Each row is a point. The last column is the point's height on a tilted bowl or saddle (a function of degree 2), plus a little noise. Along how many of its main directions does it bend up, bend down or stay straight?

Points (10 x 3):
[[ 0.56 -0.22  0.14]
 [ 0.30 -0.02  0.15]
 [-0.06  0.66  0.63]
 [ 0.53 -0.27  0.22]
 [ 0.31 -0.55  0.58]
 [ 0.08  0.18  0.23]
 [-0.75 -0.49 -0.55]
 [ 0.27  1.01  0.71]
 [-0.01 -0.05  0.21]
 [ 0.08 -0.16  0.24]]
Directions: 1 up, 1 down, 0 straight

Points (17 x 4):
[[ 0.42  0.42 -0.11 -0.26]
 [-0.37 -0.74  0.00 -0.28]
 [ 0.08 -0.05  0.18 -0.25]
 [ 0.14  0.15 -0.01 -0.24]
 [-0.79 -0.04  0.59 -0.39]
 [ 0.26  0.01  0.68 -0.45]
 [ 0.50  0.47  0.00 -0.34]
 [-0.32  1.29 -0.49  0.85]
 [-1.11 -0.19 -0.14 -1.04]
 [-0.65  0.23 -0.52 -0.50]
 [ 0.08 -0.03 -0.20 -0.23]
 [ 0.25 -0.37 -0.15 -0.17]
 [-0.07 -0.36 -0.36 -0.31]
 [ 0.31  0.62 -0.43  0.00]
 [ 0.34 -0.24  0.07 -0.21]
 [-0.07  0.33 -0.36 -0.14]
 [ 0.45 -0.25 -0.35 -0.19]]
Directions: 1 up, 1 down, 1 straight

Points (15 x 4):
[[-0.14  0.07  0.22 -0.17]
 [-0.34  0.20  0.21 -0.20]
 [-0.06  1.24  0.38 -1.23]
 [-0.05  0.27 -0.41 -0.30]
 [ 0.13  0.06  0.22 -0.10]
 [ 0.54  0.36  0.28  0.10]
 [-0.22 -0.57  0.63 -0.73]
 [-0.39 -0.23 -0.44  0.03]
 [-0.77  0.69  0.22 -0.28]
 [-0.50  0.29 -0.27  0.04]
 [-0.30  0.26 -0.67 -0.26]
 [-0.17 -0.50  0.18 -0.26]
 [ 0.26  0.20  0.63 -0.18]
 [ 0.23 -1.00 -0.07 -0.47]
 [ 0.30 -0.03  0.23  0.02]]
Directions: 1 up, 2 down, 0 straight

Points (26 x 5):
[[ 0.05  0.26  0.33 -0.14 -0.35]
 [-0.04 -1.00 -0.30  0.32 -0.22]
 [ 0.38 -0.05 -0.10  0.27 -0.24]
 [ 0.03 -0.16  0.50 -0.54 -0.35]
 [-0.24 -0.21 -0.32  0.71 -0.26]
 [ 0.19  0.08 -0.42  0.36 -0.30]
 [ 0.28 -0.35 -0.72  0.43 -0.54]
 [ 0.59  0.57 -0.40  0.39 -0.43]
 [-0.07  0.54 -0.35  0.23 -0.12]
 [-0.36 -0.11  0.50  0.47 -0.37]
 [ 0.70  0.07  0.79 -0.20 -0.51]
 [-0.44  0.30 -0.11  0.29 -0.30]
 [ 0.36  0.25  0.39 -0.38 -0.54]
 [ 0.68 -0.63  0.46  0.26  0.55]
 [-0.67 -0.63 -0.18 -0.13 -0.81]
 [ 0.03  0.51 -0.08 -0.29 -0.31]
 [-0.37  0.07  0.55 -0.30 -0.44]
 [-0.49  0.37 -0.02  0.00 -0.29]
 [-1.04  0.55  0.28 -0.65 -0.36]
 [ 0.49  0.39  0.37 -0.18 -0.60]
 [-0.38 -1.18  0.39 -0.12  0.11]
 [ 0.09 -0.18  0.66 -0.04 -0.14]
 [-0.31 -0.31  0.14 -0.09 -0.33]
 [ 0.45 -0.43  0.40 -0.23 -0.08]
 [ 0.18  0.26 -0.34 -0.45 -0.59]
 [ 0.20 -0.54  0.22 -0.97 -0.77]]
Directions: 1 up, 2 down, 1 straight

Points (41 x 7):
[[-0.53  0.23 -0.59  0.22 -0.59 -0.20  0.31]
 [ 0.00  0.39  0.80 -0.07  0.30 -0.97 -0.26]
 [-0.19 -1.11  0.11  0.16  0.69 -0.12  0.41]
 [ 0.35 -0.15 -0.10 -0.17  0.28 -0.77  0.27]
 [ 0.68  0.33 -0.13 -0.08 -0.10  0.37  0.07]
 [ 0.93 -0.66 -0.53 -0.68  0.31 -0.06  0.70]
 [-0.30 -0.33  0.73  0.15  0.50  0.39 -0.23]
 [ 0.14 -0.46  0.30 -0.42 -0.09 -0.36 -0.04]
 [-0.18 -0.07  0.20 -0.01  0.06 -0.54 -0.04]
 [-0.22 -0.48  0.27  0.70 -0.78 -0.02  0.16]
 [ 0.43  0.46  0.55 -0.10 -0.15 -0.32 -0.11]
 [ 0.49  0.61  0.02 -0.21 -0.67 -0.21 -0.22]
 [ 0.32  0.90  0.22 -0.66  0.86 -0.05 -0.25]
 [-0.14  0.14 -0.12 -0.11  0.18 -0.61  0.14]
 [-0.42  0.49  0.25  0.33  0.04 -0.41  0.16]
 [ 0.30 -0.44  0.53 -0.01 -1.03 -0.46 -0.66]
 [ 0.65 -0.22 -0.02 -0.03  0.38 -0.58  0.33]
 [-0.26 -0.03 -0.54 -0.43  0.47  0.90  0.52]
 [ 0.10  0.12 -0.05 -0.42  0.46  0.11  0.15]
 [ 0.44  0.51 -0.16  0.82 -0.30  0.62  0.56]
 [ 0.69 -0.09 -0.54 -0.52  0.23  0.34  0.08]
 [ 0.04  0.28 -0.47  0.56  0.73 -0.80  0.62]
 [ 0.41 -0.24  0.47 -0.26  0.12 -0.62 -0.07]
 [ 0.09 -0.06  0.15 -0.14  0.12 -0.35  0.04]
 [-0.29 -0.36 -0.26  0.17 -0.47 -0.11  0.28]
 [ 0.29  0.26  0.05 -0.20 -0.34 -0.44 -0.22]
 [ 0.34 -0.02 -0.05 -0.08 -0.50  0.10  0.15]
 [-0.58  0.24 -0.10  0.22  0.22  0.21  0.46]
 [-0.73  0.28 -0.65 -0.30 -0.47  0.79  0.98]
 [ 0.21 -0.71  0.07 -0.42 -0.77 -0.47 -0.47]
 [ 0.03  0.20 -0.33  0.34  0.52 -0.28  0.24]
 [ 0.09  0.20 -0.41  0.25  0.51  0.20  0.05]
 [-0.16  0.39 -0.13 -1.40 -0.37 -0.30 -1.23]
 [-0.30 -0.04 -0.34 -0.33  0.83  0.51  0.46]
 [-0.08 -0.44  0.01  0.10  0.04  0.28  0.41]
 [-0.27  0.17 -0.13 -0.29  0.78 -0.87  0.79]
 [-0.80  0.22  0.09  0.61  0.35  0.08  0.45]
 [ 0.17  0.48 -0.35  0.15 -0.12 -0.22  0.05]
 [-0.14 -0.42  0.15 -0.50 -0.22 -0.48 -0.16]
 [-0.27 -0.46  0.27 -0.22 -0.52  0.33  0.54]
 [-0.25  0.50  0.10 -0.31  0.57 -0.46  0.20]]
Directions: 3 up, 3 down, 0 straight
